Every row gives one point. The points of each table are mixes of a few directions, plus a little noise. How many directions does each table use, and how many do they share? Where both have some left over, give the other angles between the two spaces (their principal angles), to ten degrees, smallest first.

First (7 x 3):
[[ 10.7 -12.6  -7.7]
 [-10.9  12.9   6.9]
 [  7.4  -8.6   4.4]
 [-16.6  19.6  10.3]
 [ 13.8 -15.8  13.3]
 [ -0.8   1.0  11.4]
 [ -3.4   3.2 -39.1]]
Second, 4 rows:
[[ 19.2   0.7   4.0]
 [ -6.2   4.2  24.4]
 [ 11.6  -1.8 -10.5]
 [-24.6  -3.0 -17.9]]
Directions: first 2, second 2, shared 1; angles 50

First, 7 rows:
[[-27.5 -13.7 -11.5  34.0   0.8 -21.3  12.9 -12.5]
 [  7.7   6.5 -10.6 -12.8   5.3  10.0 -13.3   5.0]
 [-11.3 -10.5  22.0  19.8 -10.3 -16.4  23.7  -8.1]
 [ 17.3  12.7 -14.8 -26.4   8.3  19.7 -23.2  10.3]
 [ -0.1  -2.0  10.5   2.4  -4.3  -3.2   7.4  -1.1]
 [  8.5   7.8 -16.4 -14.8   7.6  12.3 -17.8   6.0]
 [  5.3  -0.7  20.7  -2.5  -7.5  -1.1  10.3   0.4]]
Second:
[[-33.6 -16.6 -14.1  41.6   1.1 -26.1  15.7 -15.2]
 [  2.1   1.0   1.1  -2.3   0.1   1.4  -0.8   1.0]
 [ 17.5   8.8   7.3 -21.7  -0.4  13.6  -8.3   8.0]
 [ 19.7   9.8   8.3 -24.5  -0.6  15.2  -9.1   8.7]
 [  6.1   2.9   2.7  -7.7   0.0   4.9  -2.9   3.0]
 [ 12.3   6.0   5.0 -15.3  -0.2   9.4  -5.8   5.6]
 [-24.1 -12.0 -10.2  30.0   0.6 -18.7  11.3 -11.1]]
Directions: first 2, second 1, shared 1

First (8 x 14):
[[ 13.8  -2.5  24.9 -19.2  20.8  -3.4  13.0  -0.5  12.3   2.8  -9.6 -20.0
  -10.4 -25.2]
 [  0.9   2.3 -24.4   0.3 -15.1  17.0 -12.8  -5.7 -16.4  13.0   0.2  19.8
    0.3  14.5]
 [ -0.7 -10.2  -8.9  16.4  -6.3  19.2  -8.9   9.2  -4.0  -4.4  25.7  -4.4
   19.1 -16.6]
 [  1.4 -11.8  21.5  20.0  13.9   2.7   2.2 -10.7  -2.1  26.8   2.9 -11.8
  -11.4 -12.9]
 [-14.3  -4.1  -8.5 -21.6   7.5 -20.1   9.2   5.1   4.1 -28.2   1.4   8.1
    6.6   9.4]
 [  4.2   9.5  33.5  -1.0  10.4 -17.1  14.9  11.0  21.6  -4.8 -13.8 -18.7
   -3.1  -8.0]
 [  5.3  12.1 -20.6  -0.9 -14.0  -7.3 -11.3 -22.6  -8.9  -5.5 -11.1   3.9
  -18.5  17.8]
 [-10.8   4.8 -17.4   5.8 -17.3   9.0  -6.4  14.1  -6.7   0.4   4.4  23.2
   17.4  21.1]]
Second:
[[-11.0 -17.3  11.4   2.0  18.9  -3.7   8.0  -6.5  -5.9  20.6   1.9   6.4
   -6.2   0.4]
 [ 10.0   7.8  -5.8   0.8 -11.2   8.4  -5.5   8.0   5.3 -15.5   5.5  -9.7
    9.3 -10.7]
 [ -3.8  -5.1 -11.9   2.3  -8.0  13.3  -3.6  22.2   3.2 -22.8  24.1  -0.9
   29.5 -13.5]
 [ -7.1 -12.6  -1.9   3.0   4.2   8.0   1.1  11.9  -0.6  -4.9  18.3   1.1
   16.9 -11.0]
 [-13.3  -4.5  -8.0  -1.3  -0.7  -3.2   1.4   6.8  -2.9  -5.3   5.6  13.4
   10.0  11.4]
 [ 27.8  22.2   3.2  -0.3 -13.4   4.9  -8.1  -8.5   8.6  -5.3 -14.2 -23.0
  -14.5 -12.1]
 [  5.7  31.5 -10.7  -8.7 -20.0 -21.1  -4.5 -16.2   0.3  -4.2 -35.5  10.8
  -24.4  38.8]
 [ -7.8 -21.4  22.8   2.7  29.4  -6.3  11.0 -17.9  -7.5  37.3  -5.5   1.8
  -20.3  -3.3]]
Directions: first 6, second 3, shared 3

First:
[[  2.5  -2.8  -4.5  -9.9  -0.9  -4.4  -4.1  -3.9   8.5 -13.2  -5.1   2.5
    4.2   7.8   1.6  -0.6  -1.4  -4.5   5.8   0.5   1.5  11.4   1.5  -4.8]
 [  1.0  -1.2  -2.2  -4.4  -0.3  -2.0  -1.8  -1.8   3.9  -6.1  -2.2   1.1
    1.7   3.5   0.6  -0.4  -0.7  -2.2   2.5   0.4   0.7   5.2   0.6  -2.0]
 [ -6.2   7.1  11.9  26.0   2.5  11.6  10.5  10.3 -21.8  34.7  13.2  -6.8
  -11.1 -20.5  -4.1   1.7   3.8  12.2 -15.0  -0.8  -3.8 -29.7  -3.9  12.0]
 [  2.5  -2.8  -4.5 -10.1  -0.8  -4.3  -4.2  -3.8   8.4 -13.5  -5.2   2.6
    4.4   7.9   1.4  -0.5  -1.3  -4.7   5.8   0.3   1.6  11.5   1.6  -4.8]
 [  6.7  -7.4 -12.7 -27.5  -2.6 -12.1 -11.1 -11.1  23.0 -36.8 -13.8   6.9
   11.6  21.5   4.4  -1.7  -4.1 -12.9  15.8   0.6   4.0  31.4   4.2 -13.0]
 [  0.8  -1.0  -1.5  -3.5  -0.2  -1.5  -1.4  -1.3   2.9  -4.6  -1.9   0.8
    1.6   2.8   0.5   0.0  -0.4  -1.6   2.2   0.1   0.5   4.0   0.7  -1.5]
 [  8.6  -9.8 -16.6 -35.9  -3.2 -15.7 -14.5 -14.3  30.1 -47.9 -18.3   9.0
   15.2  28.2   5.6  -1.9  -5.2 -17.0  20.5   0.9   5.3  40.7   5.2 -16.7]
 [ -2.0   2.4   3.9   8.8   0.9   3.9   3.5   3.3  -7.4  11.7   4.4  -2.1
   -3.7  -6.9  -1.3   0.5   1.3   4.0  -5.1  -0.2  -1.4  -9.9  -1.2   4.0]
 [-10.9  12.1  20.2  44.3   4.2  19.4  18.0  17.5 -37.0  59.0  22.4 -11.1
  -18.8 -34.7  -7.2   2.7   6.3  21.0 -25.5  -1.2  -6.6 -50.4  -6.5  20.7]
 [  4.7  -5.4  -9.0 -19.6  -1.9  -8.5  -7.8  -7.7  16.5 -26.2  -9.9   4.8
    8.2  15.4   3.0  -1.2  -2.8  -9.2  11.3   0.6   2.8  22.4   3.0  -9.2]
 [ -7.6   8.8  14.5  31.9   3.0  14.1  12.8  12.6 -26.9  42.7  16.3  -7.9
  -13.6 -25.1  -5.1   1.9   4.6  15.2 -18.3  -0.8  -4.8 -36.5  -4.8  14.8]]
Second:
[[  6.5  -7.4 -12.1 -26.6  -2.5 -11.7 -10.7 -10.5  22.3 -35.6 -13.6   6.7
   11.4  20.9   4.2  -1.5  -3.8 -12.7  15.3   0.7   4.0  30.2   3.9 -12.4]
 [-11.6  13.1  21.8  47.6   4.5  20.9  19.2  18.8 -40.0  63.6  24.1 -12.0
  -20.2 -37.4  -7.6   2.8   6.9  22.6 -27.4  -1.3  -7.0 -54.2  -7.1  22.3]
 [  6.8  -7.7 -12.8 -27.9  -2.5 -12.3 -11.2 -11.1  23.4 -37.3 -14.2   7.1
   11.9  22.0   4.4  -1.7  -4.0 -13.2  16.1   0.7   4.2  31.8   4.3 -13.0]
 [  1.8  -2.0  -3.4  -7.4  -0.8  -3.2  -2.9  -2.9   6.2  -9.9  -3.8   1.9
    3.2   5.8   1.1  -0.4  -1.1  -3.5   4.3   0.2   1.1   8.5   1.1  -3.4]
 [ -6.9   7.8  13.0  28.4   2.7  12.4  11.5  11.3 -23.9  38.0  14.5  -7.1
  -12.2 -22.5  -4.5   1.7   4.1  13.5 -16.4  -0.9  -4.3 -32.4  -4.3  13.4]
 [  3.8  -4.4  -7.3 -15.7  -1.6  -6.9  -6.3  -6.3  13.2 -21.2  -8.0   4.0
    6.7  12.4   2.5  -1.0  -2.2  -7.4   9.0   0.4   2.4  17.9   2.3  -7.4]
 [ -2.5   2.9   4.8  10.5   0.9   4.6   4.2   4.2  -8.8  14.1   5.3  -2.6
   -4.5  -8.3  -1.7   0.6   1.5   5.1  -6.1  -0.3  -1.6 -11.9  -1.5   4.8]
 [ -1.3   1.6   2.5   5.5   0.5   2.4   2.3   2.1  -4.6   7.4   2.8  -1.4
   -2.3  -4.3  -0.9   0.3   0.8   2.6  -3.2  -0.1  -0.8  -6.2  -0.8   2.5]
 [  3.6  -3.9  -6.7 -14.5  -1.4  -6.3  -5.9  -5.7  12.2 -19.3  -7.3   3.6
    6.2  11.4   2.3  -0.9  -2.2  -6.8   8.3   0.4   2.1  16.4   2.1  -6.8]]
Directions: first 1, second 1, shared 1

First, 9 rows:
[[  7.0  18.1 -23.3  -2.4  14.1  11.7  25.3  -2.9 -13.3  -3.3  -3.1  -7.8
  -16.1   7.8  15.4  34.0  -9.9 -14.2   2.0   1.0  -1.0  15.3   6.9  -4.7
    0.4   2.3  -1.3  -8.6  -4.7  28.0 -15.9   2.4]
 [ -7.9   1.2  -0.2  21.5  -8.8   8.6  -8.0  -1.5  -2.1   2.7   8.0   0.9
    0.4 -20.6   4.7 -12.6  15.6  -3.6  -1.8 -13.9  -3.1   6.4   5.2   8.2
  -15.1  -8.8   8.3   6.4 -10.1  21.4  -2.8  -7.8]
 [ -1.9 -13.1  15.5  -9.4 -14.0   0.5 -17.3  11.7  -5.8  -6.7  -5.3   4.9
   12.3   7.5 -23.7  -7.1  -4.1   5.0   7.4  -3.8   3.3 -10.7  -3.3  -3.8
    4.6  -5.2   5.7  -1.3  19.7 -18.7  11.8   1.9]
 [ 10.5  -4.7  -1.1 -23.9  23.8 -24.4  13.8  -5.4  14.3   1.2  -9.2   2.9
   -1.5  26.2   1.1   3.9 -18.0  12.0  -6.6  20.4   4.3 -14.8 -12.0  -6.3
   21.1  18.2 -21.3  -4.7   3.8 -39.0   7.6   5.4]
 [-17.7 -15.9  24.2  26.8 -39.5  18.2 -41.4  13.1  -9.9  -2.3   8.9   7.6
   19.4 -30.8 -25.0 -35.2  25.5   0.6   7.3 -28.5  -0.7  -2.1   5.6   9.7
  -21.4 -23.4  25.9  11.0   8.0  14.6   9.8  -9.8]
 [ 13.9   6.4 -36.7  10.6  57.6 -16.2  35.4  -7.2  -4.1 -13.6  -9.5  11.0
  -18.7  20.1  12.8  12.2 -11.0   3.1 -18.8 -19.9   3.4 -11.4 -15.5   8.3
    6.5  15.1 -25.6  -5.6  -4.5  -0.1   0.5 -20.3]
 [  2.5  -0.6   4.8 -12.8  -1.8  -5.8   1.1  -2.3   7.2   4.6  -0.9  -3.2
    1.5   6.3   1.4   2.2  -5.4   2.9   1.6  14.7  -0.3  -0.8  -1.1  -4.6
    6.7   4.9  -3.5  -0.5  -0.1 -13.2   0.5   8.1]
 [ -0.6   5.9  10.3 -14.5  -7.2 -13.2   3.6 -15.2  28.8  21.4   9.0 -11.4
   -1.5  -4.6  22.8  -4.1   1.6   4.6  -2.8  37.9  -4.7   8.5   4.9  -4.2
    6.4  11.5  -6.3   3.9 -21.4 -14.7  -6.3  17.3]
 [ -6.2   0.8   6.8   4.3 -25.7  21.0 -13.4   9.2 -15.1  -2.3   3.0  -3.7
    4.6 -10.3 -10.4   5.0   5.2  -9.2  11.3  -7.9  -0.7  10.7   9.9  -2.9
   -8.7 -14.3  18.6  -0.4   7.8  21.0  -3.8   2.8]]
Second, 9 rows:
[[-15.5  15.7  15.3  11.0 -41.1  14.1 -12.4 -15.4  21.7  31.3  25.0 -20.4
   -1.0 -42.0  32.9  -9.6  26.0 -10.3   5.0  28.4 -12.9  33.3  24.3   1.3
  -19.1  -7.0  18.3  12.1 -38.2  33.6 -19.9  17.4]
 [  2.7  -0.1  -9.9   9.8  24.9 -16.8  11.4  -9.8  12.9   2.0   1.4   5.9
   -5.6  -0.1  12.7 -11.4   3.0   7.5 -14.0  -2.7  -0.8  -7.4  -9.1   8.8
    0.6  10.3 -14.7   3.2 -13.1  -8.2   2.8 -10.1]
 [  9.7  -6.2  -4.9 -17.9  19.2  -9.5   9.8   6.7  -7.2 -12.3 -14.4   5.7
    0.8  27.9 -13.8  12.0 -19.0   5.8  -0.1  -0.3   7.0 -15.5 -10.8  -7.0
   15.8   7.4 -11.4  -8.2  19.4 -24.1   8.6   0.0]
 [-13.5   4.4  13.5  14.9 -40.9  27.1 -21.8   4.1  -8.8   7.5  12.7  -8.1
    6.3 -30.3  -0.3  -4.8  19.1 -12.4  12.0  -4.3  -5.8  20.6  18.1   0.9
  -19.6 -19.7  26.5   6.4  -6.5  35.6  -9.8   5.4]
 [  4.9   1.5  -3.1 -10.0  14.1 -13.6  11.7  -7.2  11.9   4.3  -2.2  -1.0
   -3.8   9.2   9.1   2.2  -7.0   5.4  -5.6  14.1   0.0  -3.8  -4.7  -1.9
    9.0  11.7 -12.3  -1.5  -6.0 -15.3   0.0   3.3]
 [ -5.7  -3.1  -5.9  29.1   5.6   4.2  -6.2   1.1  -5.7  -6.0   4.6   9.2
    0.4 -15.6  -2.2 -18.3  15.4  -0.1  -6.9 -28.6  -0.9  -3.7  -2.8  13.2
  -14.7  -6.8   3.7   5.7  -4.5  16.5   3.3 -18.8]
 [  3.5  -4.1  -9.6   9.4  22.6 -10.7   6.0  -0.9   0.1  -7.4  -3.8   9.3
   -2.0   5.3  -1.8  -7.6  -0.6   5.4  -9.3 -14.6   2.2 -11.6 -10.2   7.0
    0.7   4.4 -10.2   0.4   1.2  -7.1   6.0 -13.4]
 [  6.1  -8.6  -3.7 -10.2   9.9   0.3   1.1  12.8 -18.5 -17.7 -14.1   8.2
    2.9  22.2 -23.4  10.3 -14.6   2.0   3.7 -14.3   7.2 -14.1  -8.2  -4.4
    9.4  -1.5  -1.8  -8.0  26.1 -13.0   9.3  -4.7]
 [  7.1   0.3  10.0 -35.9 -13.4   5.1   1.0   8.9  -7.2  -2.1  -9.8  -9.6
    3.8  23.7 -12.8  27.5 -21.6  -3.3  14.4  24.5   3.8   2.1   3.4 -19.4
   17.1   1.7   3.4 -10.5  20.1 -16.7  -1.3  22.0]]
Directions: first 4, second 3, shared 3
